Rows are points. The ring and each string are closed loops that go straight from each point to the next, and from the last back to the first. Before rounding, they use only three directions, however many columns there are. How many times does the string pass through the ring? Passing back the other way cancels.
In the rows, 128 means zero.

Ring, 9 rows:
[[153  70 155 124]
 [174  99 145 150]
 [174 127 136 163]
 [160 141 129 164]
 [136 142 128 151]
 [113 125 134 132]
 [101 100 143 114]
 [105  74 153 103]
 [129  61 157 108]]
String:
[[148  97 142 134]
 [163  86 127 128]
 [169  54 140 117]
 [157  51 140 108]
 [148  72 132 114]
 [137  87 146 124]
 [125  75 168 120]
 [122  51 177 107]
 [137  44 162 103]
 [141  54 172 115]
 [145  64 181 127]
 [177  59 157 130]
 [192  74 128 135]
 [168  92 134 137]
 [150  98 143 137]
 [146  96 163 141]]
Times through: 1

Ring, 9 rows:
[[179 127 123 112 175 112 130 151 163 111 125]
 [161 156 125 110 170 108 117 142 129 107 121]
 [123 182 141 122 154 120 119 126  83 103 126]
 [100 176 147 134 137 131 130 123  74 104 140]
 [ 90 150 146 143 119 140 145 127  93 107 158]
 [109  98 142 150 119 149 170 142 147 114 172]
 [142  71 145 149 139 154 183 151 183 118 166]
 [167  66 144 142 158 150 182 156 199 119 155]
 [187  92 131 123 175 127 155 157 192 116 135]]
String:
[[122  86 120 139 114 132 157 153 173 115 177]
 [133  46 137 155 120 156 192 158 204 121 185]
 [152  46 150 155 143 163 200 156 207 122 170]
 [165  35 126 143 137 145 186 168 232 123 175]
 [157  79 122 131 141 129 159 159 194 117 161]
 [153 101 140 135 155 139 161 148 165 114 147]
 [172  84 165 146 178 160 187 145 176 117 137]
 [192  59 164 146 187 163 198 154 206 121 138]
 [194  47 143 139 174 149 189 163 228 122 149]
 [181  49 117 130 150 131 170 170 232 121 162]
 [153  91 130 133 146 133 159 153 178 115 155]
 [150 100 156 144 161 152 174 142 157 115 144]
 [153  74 172 158 164 173 201 143 173 118 150]
 [139  51 162 163 140 174 208 149 191 121 172]
 [116  64 126 149 105 145 175 156 187 118 189]
 [115  93 120 139 110 132 155 151 164 114 178]
 [132 118 136 135 140 134 150 143 144 112 153]
 [128 107 158 149 145 156 174 137 140 113 153]
 [131 110 155 146 147 151 169 138 140 113 151]
 [125 105 130 138 127 134 154 146 153 113 164]]
Times through: 2
String (28 x 11):
[[ 90  94 144 158 102 155 176 140 141 114 185]
 [118  87 168 163 136 172 195 137 148 116 165]
 [137 101 163 151 154 160 180 138 146 114 149]
 [140  58 166 163 145 175 207 147 184 120 167]
 [155  34 158 161 146 173 213 156 214 123 172]
 [161  48 131 142 141 145 183 163 218 121 170]
 [180  40 137 142 157 150 190 165 230 122 161]
 [176  63 116 127 149 126 161 167 219 119 159]
 [157 102 129 128 152 128 151 152 171 114 148]
 [158 110 149 136 166 142 162 143 155 113 138]
 [183  99 150 131 184 141 166 149 175 115 129]
 [201 101 130 116 189 121 147 157 191 115 123]
 [202 119  92  92 175  84 107 166 194 112 125]
 [181 138  87  91 160  79  95 161 171 109 130]
 [166 148 103 101 160  92 104 151 148 108 129]
 [153 156 105 103 152  94 103 148 135 107 132]
 [141 143 124 120 148 115 126 143 132 108 139]
 [142 134 152 135 162 140 152 135 126 110 134]
 [136 170 157 129 170 134 136 125  91 106 120]
 [118 200 157 126 163 128 121 117  58 101 116]
 [ 93 218 143 122 140 116 103 114  38  98 126]
 [ 97 181 124 122 123 111 109 129  80 103 146]
 [111 152 123 125 125 117 123 137 112 107 152]
 [129 134 153 139 151 143 155 133 120 110 141]
 [100 149 164 149 138 153 159 123  90 108 147]
 [ 81 145 167 157 122 160 165 120  83 108 159]
 [103 127 163 154 133 159 170 128 109 111 156]
 [ 93 113 165 162 122 166 181 129 117 112 168]]
Times through: 3

Ring, 9 rows:
[[154  92 132 121 110 127 163 127 116 178 111 138 132  74]
 [143 102 118  90 110 130 153 125 118 174 110 141 118  61]
 [126 127  98  65 118 137 136 119 129 164 116 137 112  75]
 [112 158  81  63 131 145 122 111 145 151 125 125 118 116]
 [101 181  78  92 141 143 114 103 156 134 139 112 133 166]
 [101 179  97 153 141 125 120  99 153 118 150 108 150 197]
 [108 166 112 178 137 117 128 101 146 119 150 109 156 196]
 [131 133 132 192 127 114 149 110 133 138 140 116 160 169]
 [150 106 139 173 118 120 163 120 123 162 125 125 154 128]]
String (28 x 14):
[[105 131 114 111 112 104 128 111 120 130 132 144 107  82]
 [121 135 106 106 122 127 135 114 132 149 127 130 125 109]
 [135 139  89  66 130 155 139 118 142 175 115 122 129 110]
 [131 146  75  31 132 165 132 119 146 180 111 123 119  99]
 [115 159  66  20 133 160 120 114 148 166 116 126 109  97]
 [ 93 158  91  85 123 118 114 106 135 126 136 135 107 105]
 [ 84 167  92  98 125 111 108 102 136 113 143 134 107 118]
 [ 88 193  66  72 143 143 103 100 158 126 141 114 123 160]
 [ 84 169 100 131 127 105 111  99 137 105 149 128 120 142]
 [109 157 102 128 130 124 126 106 141 132 139 121 134 148]
 [117 167  91 118 141 144 128 106 153 144 136 108 148 175]
 [115 186  80 123 152 155 123 102 166 142 141  95 161 214]
 [ 93 207  83 160 156 137 110  92 170 110 159  91 165 249]
 [ 82 202  97 185 148 113 107  89 159  91 167 101 157 237]
 [ 88 174 111 177 133 101 116  96 142  98 158 117 141 184]
 [ 81 198  99 185 145 110 108  89 156  90 166 103 155 230]
 [ 91 204  86 162 153 131 110  92 166 108 160  95 162 241]
 [ 74 191 101 171 136  99 104  91 147  85 164 116 137 195]
 [ 86 159 115 159 122  92 116  99 130  99 152 132 123 141]
 [108 158 101 127 131 125 126 106 142 132 139 120 135 150]
 [118 175  76  88 145 158 124 107 160 153 132 105 145 174]
 [116 192  53  46 155 180 116 107 173 164 127  98 142 180]
 [122 169  69  57 143 167 125 111 159 166 123 109 136 151]
 [120 173  56  18 144 177 120 113 161 173 117 113 124 130]
 [108 159  69  25 129 151 116 113 144 157 119 131 103  90]
 [ 96 140 102  83 113 108 119 110 123 128 131 146  95  71]
 [113 136 107 103 118 118 130 112 127 140 129 136 115  96]
 [114 134 112 117 118 115 132 112 127 138 131 135 120 103]]
Times through: 3
